Every row gives one point. Examples show where two turns around zero, p and q, send a point. Where does a point land after both, in the order given? Backwards means that the second turn is done in reverse. Each puzzle has new turns, and all numbers are rounded.
In the rows, 128 means zero.

Turn p:
[ 77 124] -> [95 89]
[192 144] -> [162 185]
[119 160] -> [ 99 144]
[155  98] -> [168 126]
[ 97 113] -> [117  95]
Turn q:
[168 134] -> [163 148]
[ 66 142] -> [ 65 119]
[150 109] -> [155 118]
Where do these land?
q, then p: [ 97 128] -> [115 100]
q, then p: [102 100] -> [143  93]
q, then p: [186 156] -> [126 192]

Turn p:
[202 144 147] -> [150 189 171]
[140 135 142] -> [141 134 142]
[95 83 67] -> [ 78 122  62]
[ 98 149 124] -> [115  95 136]
[105 129 161] -> [157 100 129]
Turn q:
[144 104 136] -> [104 110 127]
[132 156 191] -> [119 142 195]
[164 111  91] -> [134  83  99]
[ 72 141  94] -> [156 177  92]
Where do these land?
p, then q backwards: [142 138 106] -> [116 116 150]
q, then p: [ 83 123 166] -> [127  86 170]
q, then p backwards: [143 117  83] -> [ 93  96 139]
q, then p backwards: [156  75 111] -> [ 76 119  95]
q, then p backwards: [117 187 176] -> [181 173 160]

Turn p:
[142  77 102 107 132 101] -> [106 117 103 139  92 173]
[165  99  91 101 159 152] -> [137 167 126 121  77 168]
[134 156  92 174  86  85] -> [109 119  87 176 123  70]
[146 102 138 116 158 177] -> [134 154 169 100 105 156]
[ 78 138 163 143 132 143] -> [113 122 150 103 180 116]
[135 168  88 137 136 107] -> [143 157  92 160 133 108]
[110 165 169  81  65 177] -> [178  86 133  51 137  87]
[113 119 180 165 157  81] -> [104 101 163 175 177 146]
Turn q:
[145  89 158 125 128 123] -> [111  92 156 109 125 124]
[ 89 106 103 135 107 118] -> [129 136 150 166 115 160]
[118 151 190 120 104 175] -> [135 169 167  69 151 118]
[126 202  92 116  79  88] -> [205 158  82 130  94 156]
[139 182 193 122 192 127] -> [ 82 153  79  52 132 106]
[146 103  68 170 155  92] -> [113  95  99 196  94 107]
[110 131 102 159  93 137] -> [152 154 150 163 111 124]
[106  98 131 116 173 139] -> [ 76 120 128 137 154 140]
[174  90 114  89 123 151] -> [147  73 139 131 175 117]
Where do these land?
p, then q: [125 109  86 142  89 110] -> [145 137 137 174 108 163]
p, then q: [115 168  91 114 167 126] -> [144 147  72 138 137  98]
q, then p: [130 187 103 151 157 125] -> [134 154  73 156 125  97]
p, then q: [ 98 100 225 137 138 129] -> [ 47 109 166  84 159 131]
p, then q: [188 110 185 114 133 148] -> [137 103 186  74 127 100]
q, then p backwards: [155 141  95 127 132 178] -> [113 189 133 147 128 113]
q, then p: [100 110  98 142 157 100] -> [ 84 142 127 113 137  91]
q, then p: [114  99 141  97  50 108] -> [156 104 197  99  88 129]

Turn p:
[110 113 115 162 132 101 138 128] -> [137 139 156 153 117 153 121 112]
[137 126 148 110 117 139 133 155] -> [145 113 123 108 141 113 112 143]
[128 127 136  99 124 130  69 112] -> [101 103  77 120 115 146 128 137]
[137 145 143 104 114 111 143 117] -> [130 147 112 134 120 104 115 151]
[121 118 120  31 126 102 138 126] -> [139 104  85 133  71  64 107 132]
[113 111 137 161 137 145 143 109] -> [135 126 156 147 137 146 159 138]
[140 122 114 138 126 133 140 131] -> [138 139 140 117 127 128 136 118]
[123 137 137 146 123 138 132 150] -> [136 126 139 125 157 133 118 126]
[110 164 123 156 135 152 130 121] -> [109 139 134 146 170 129 146 115]
[169 125 125 157 166 121 108 145] -> [ 92 131 162  88 123 151 118 121]
[119 119 109 144 108 135 135 113] -> [148 142 125 139 128 141 149 115]
Turn q:
[102 156 146 110 101 138 118 153] -> [127 121 136 126 114  80 139  98]
[105 149 144 126 150 141 110 121] -> [102 144 151 114 126 105 133 136]
[164 109 156 164 124 106  95 103] -> [148 127 132 153 150 121  86 179]
[139 116 100 127 140  89 152 142] -> [131 110  87 128 125 156 150 142]
[119 159 105 159 144 134 121  88] -> [ 99 162 113  96 142 130  97 137]
[119  96 142 114 115 121 151 107] -> [154 101 147 110 145 146 132 126]
[166 130 118 108 125 145 128 143] -> [147 144 126 150  95 142 128 119]
[123 120  99 127 138 127 117 144] -> [102 119 116 139 115 142 129 124]
[115 118 142 117 115 150 159 150] -> [142 124 143 134 139 129 157  93]
Where do these land?
p, then q: [147 101 131 163 134 142 102 143] -> [137 139 177 129 115 140 140 108]
q, then p backwards: [102 134 116 111 139 147  89 140] -> [134 133 118 118 178 107 124 121]
q, then p: [123 113 112 137 144 132 117 113] -> [127 100 122 134 145 131 133 123]
q, then p backwards: [205 138 138 106 101 125 142 120] -> [120  88 123 121  65  95 158 126]
p, then q: [105 130 116 105 106 116 141 127] -> [132 131  97 134 131 135 101 141]
p, then q: [103 130 117 115 134 146 152 129] -> [142 123 113 125 150 141 130 155]
p, then q backwards: [106 132 188 140 130 109 116 119] -> [151  90 128 155 152 108  96 121]
q, then p: [110 142 118 168 130 119 150 120] -> [ 99 116 136 140 115 105 135  98]
p, then q: [151 132 115 107 134 116 144 141] -> [142 109 121 114 109 109 120 140]

Turn p:
[134 125 170 140 114 111 129 131  87] -> [125 122 140  85 151 101 152 115 134]
[ 31 179 102 116 120 116 102 112 135] -> [ 76 145  62 124 124 187 151 128  78]
[129 149 148 150 151 123 134  96 122] -> [123 128 147 109 118 134 159 161 125]
[127 118 151 132 143 110 126 152 113] -> [115 116 144 102 146 130 120 118 144]
[142 123 117 123 118 148 163 126 152] -> [146 157 135 156 131 116 112 143 129]
[143 157 119 117 114 143 125 132 132] -> [146 143 132 146 121 138 144 109 120]
[139 101 112 103 126 140 121 115 158] -> [136 120 128 155 106 115  94 130 110]
[150 120 117 133 119 115 129 136 150] -> [153 134 126 125 115 128 106 126 139]
[135 104 128 108 158 106 129 139 106] -> [128  88 144 119 154 133 108 129 129]
[136 121 125 152 124 125 129 127  97] -> [135 114 119 119 140 114 148 132 150]
[141 109 118 136 121 172 123 143 155] -> [123 142 131 168 104 109 113 118 152]
Turn q:
[153 163 118 122 150 119 141 122 107] -> [120 126 114 119 131 129  87 131 162]
[118 141 132 111 134 116 139 127  92] -> [117 115 105 113 137 112 116 105 140]
[128 132 108 125 129 125 118 101 108] -> [141 108 119 106 130 115 124 143 139]
[141 145 138 115 132 114 147  87 124] -> [133 133 138  92 121 113  92 123 132]
[ 94 112 184 143 152 158 121 178 127] -> [117 141 139 167 182 151 158  81 112]
[133  90 117 162 114 156 115 129 157] -> [157 120 151 154 121 152 151 154  99]
[109 153 131 108 134 111 150 126 109] -> [121 136 104 109 126 113 117  98 146]
[114 110 119 162 120 130  97 141 176] -> [149 150 153 162 122 129 169 155 120]
[133 143 111 120 113 131 155 122 123] -> [131 122 115 114  99 138 115 120 137]
[131 159 155 108 112 123 125 137  98] -> [ 91 112 135 114 131 120 123  98 151]
[143 103 100 112 126 138 111 120 165] -> [129 142 128 119 116 143 143 176 105]
[138  85 124 148 119 113 117 145 150] -> [130 131 136 166 119 119 139 151  93]
Where do these land?
p, then q: [144 105 116 119  79 143 148 134 143] -> [129 126 140 138 119  95 106 161 165]
p, then q: [145 122 123 150 119 135 121 123 151] -> [117 129 145 134  97 125 135 136 134]
q, then p backwards: [134 150 132 117 152 168 132 114 127] -> [124 144 126 133 144  91 140 159 126]
p, then q: [ 94 123 129 123 142 151 111 122 124] -> [157 122 113 134 129 119 153 107 124]
p, then q backwards: [120 144 130 120 143  99 106 141 155] -> [147 136 130 111 118 158 160 122 134]
p, then q: [135 141 137 145  55 137 150 127 124] -> [123 145 115 111  96 109  82 139 174]
q, then p backwards: [130 112 125 136 153  91 150 128 148] -> [126 115 120 115  95 140 152 119 158]
p, then q: [132 107 125 126 153 161 148 163  81] -> [166 174 138 152 161 118 117 128 106]
q, then p: [137 116 151 124 140 100 120 117 121] -> [117 105 128  98 133 146 129 126 124]
q, then p: [109 159 111 119 144  96  94 110 105] -> [143 132 130 115 123 167  75 136 118]

Turn p:
[117 123 145 136  93 161 107 161 156 113 135 133] -> [105 154 145 136 116 131  90 140 108 130 138 169]
[130 123 127 111 158 101 146  69 148 130  99 140] -> [149  93 105  89 126 143 126 104 146 143 148  86]
[143 135 135 123 128 107 167 119 126 115  97 125] -> [150 111 129 108  94 110 148 113 128 137 137 117]
[143 136 149 119 149  83 133 106 119 125 112 157] -> [153 120 120 110 142 102 134  87 141 148 139 102]
[111 117 150 113 116 106 145 114 123 146 123 128] -> [138 131 104 136 121 118 132 132 119 150 151 104]
[133 141 124 138 130  90 143 108 143 149 114 125] -> [152 129 115  95 135 127 154 132 135 139 147 117]
[135 115 130  99 123 155 113 173 150 139 139 115] -> [114 119 133 158 135 137 117 133  98 102 151 165]
[154 127 113 149 129 125 119 106 109 114 173 106] -> [142 115 148 129 153 114 122 166 147 118  92 118]
[115 156 133 116 105 177  97 162 129 140 123 121] -> [ 96 158 165 155 127 158 127 127  97 120 137 148]
[139 105 128 137 103 163 111 155 123 147 114 134] -> [ 91 125 130 140 130 133 130 134  97 146 117 163]
[127 123 138 104 133 112 150  91 123 125 109 130] -> [145 104 118 122 111 128 129 116 131 146 141  92]
[112 123 118 162 147 128 106 146 107 109 139 103] -> [129 154 119 129 134 125 124 135 124  96  79 131]
[116 129  82 124 127 126 122 133 119 115 152 141] -> [138 130 126 152 133 149 128 133 167 123 109 145]
[116 138 120 162 151 158 134 149 117 126 164 135] -> [ 89 148 133 135 134 116 130 141 157  94 108 135]
Turn q:
[ 95  98  94 157 123 111 105 107 141 100 131 136] -> [139 142 121 102 101 127 134 118 191 144 139 128]
[122  31 142 112 123 136 106 137 126 144 149  83] -> [ 95  76  60 106 121 119 128  88 155  91 119 149]
[146 143 124 142 166 115 131 109 123 162 133 134] -> [124 119 135 142 158 117 104 127 126 150 145  91]
[ 57 130 145 120 116 126 134 167 123 121 125 140] -> [166 117 115 147 118 125 166 155 138 122 147 178]
[119 136 141 118 152 121 148 129 140  99 147 126] -> [124 145 120 152 118 125 152 141 130 108 139 107]
[148 121 150 136 137 133 131 111 115 107 153 136] -> [126 142 109 109 132 122 127 142 121 108 124  95]
[139 149 138 158 115 134 132 111 154 113 137 118] -> [115 172 139 117 151 125 141 125 134 127 120 123]
[138 140 138 113 142 139 136 113 144 130 108 145] -> [123 132 143 152 134 137 112 148 130 124 108 118]
[146 137 136 132 116 136  96 159 124 111 138 131] -> [145 145 124 116 115  97 125 115 105 120 111 139]
[143 157 148 132 113 113 128 139 119 115  98 123] -> [128 159 141 131 126 133 107 137  98 124 139 151]
[127 149 101 112 128 126 124 113 120 149 128 123] -> [139 110 157 132 134 143 124 109 125 136 135 116]
[148 120  91 114 118 116 148 142 129 161  97 143] -> [102  93 156 132 111 136 111 131 116 166 125 140]
[130 152 132 113 112 131 144 103 121 178 143 127] -> [126  96 162 122 173 141 133 129 115 123 135 119]
[132 128 111 134 131 155 131 152 114 101 105 127] -> [139 144 110 133 101 144 130 125 110 151 107 137]
Where do these land?
q, then p: [125 140 125 135 118 105 122 115 137 158 117 106] -> [113 132 120 124 153 123 101 124 141 121 138 103]
q, then p backwards: [ 95 121  97 126 131 139 125 116 150 132 135 134] -> [136 144  94 121 128 120 145 114 110 122 130 150]
q, then p: [128 134 139 123 138 137 133 116 131 137 102 208] -> [123 144 121 126 144 109 140 105  71 114 133 179]
p, then q: [137 136 152 123 140 133 110 113 141 126 105 118] -> [142 116 115 124 131 146 116 115 119  98 131 116]
p, then q backwards: [132 132 124 124 150 113 134 119  86 111 123 123] -> [130 130 112 114 147 157 109 127 142 124 155 132]
p, then q: [140 123  88 149 130 145 128 120 141 131 124 108] -> [127 116 116 145 104 136 134 148 122 129  95 147]
p, then q backwards: [130 137 144 130 141 135 122 118  39 122 159 151] -> [152 144 114 128 179 157 124 125 198 142 151 138]
q, then p backwards: [120 132 128 119  45 117 131 118 139 114 126 105] -> [149 171 100 160 137 152 122 161 168 127 102 127]
p, then q: [137 110 144 113 134 133 139 124 148 149 105 117] -> [135  98 112 105 114 137 142 119 126 122 136 116]
q, then p: [139 119 135 115 134 141 113 178 137 122 103 155] -> [137 148 118 121 133 121 150 109 121 174 111 156]
q, then p: [126 138 144 135 139 139 143 151 139 125 116 115] -> [115 146 126 118 126 126 151 122 149 129 114 128]
q, then p: [118 104 114 161 148 108 130 137 131 114 189 111] -> [174 112 113 130 118 138 145 172 160 113 153 115]
p, then q backwards: [138 139 130 111 117 118 134 139 145 122 160 113] -> [105 148 149 116 131 104 119 127 125 132 125 145]
